Each point is reached from the start by the listed moves, each made once or not at all, plus a little noise. Say if it took an odd or an even number of moves. Then give how often each move was made.

Moves:
(1): [  2 -32  13 -19  10]
(2): [ 20  12   8 -14 -12]
(3): [-11  13  22  -4  24]
Start: [ 10   5  17   1 -11]
Points:
[ 34 -17  37 -31 -12] -> even (1, 1, 0)
[ 10   6  16   2 -12] -> even (0, 0, 0)
[  1 -13  52 -23  20] -> even (1, 0, 1)
[ 20  -2  60 -35  12] -> odd (1, 1, 1)

Moves:
(1): [  1  11  11   6   0  -4  -3  -1  -3   6   2  -1  -4 -11 -11]
(2): [ 1 -4  6  0 -4  0 -7 -5  8  5  8  2 -3 17 -1]
(3): [ -7  -1   3   4  13 -10   0  -4  -3 -12   3   0   8  -8   1]
(4): [ -3 -10  12   0  -3  -3  15  -1  -8  -1  -8  -7  -7   8  13]
(5): [ -5  -1 -10  -4   5   1   1  12   8   4  -3  14  -7   6   1]
(6): [ 7 10  1  3  2 -3 -2  2  7  0  7 -7  2 -3  6]
(7): [  8  12   2  -9 -12  -9   9   0  13  -7   6   6   2  -3   6]
(8): [-7  7  4 -6 -8  3 -2  4 -7  9  1  0 -9  5 11]
(9): [  1  10   7  -4  12  -3  -6   4  14  -5 -10  -4   7   0  -1]
(10): [ -3   9 -10   5   1   2  -1   7  -4   7  -2   8   6   9  -5]
(11): [  3  -1  -5 -15  -7 -16   8  11  -5  -1   5  -4   6   3   4]
(12): [ 11   4 -10   4   2 -11  -7   6  -4  -4  -6  10  -3  -7  -1]
Start: [ 0 -7  3 -5 -7 -7 11 -1 -2 -1  1  2 -6 -4  7]
Points:
[  2  26  18 -30  -6 -60  24  30   3 -11 -10  16 -15 -12  28] -> odd (1, 0, 1, 1, 1, 0, 1, 1, 1, 0, 1, 1)
[ 12   6   0  -9 -12 -39   8  15 -14   0   2   7  -7 -19  -2] -> odd (1, 0, 0, 0, 0, 0, 0, 0, 0, 0, 1, 1)
[ 14  21  23 -29 -20 -38  13   8  25  -3  13  -1   1   1   5] -> odd (1, 1, 0, 0, 0, 0, 1, 0, 1, 0, 1, 0)
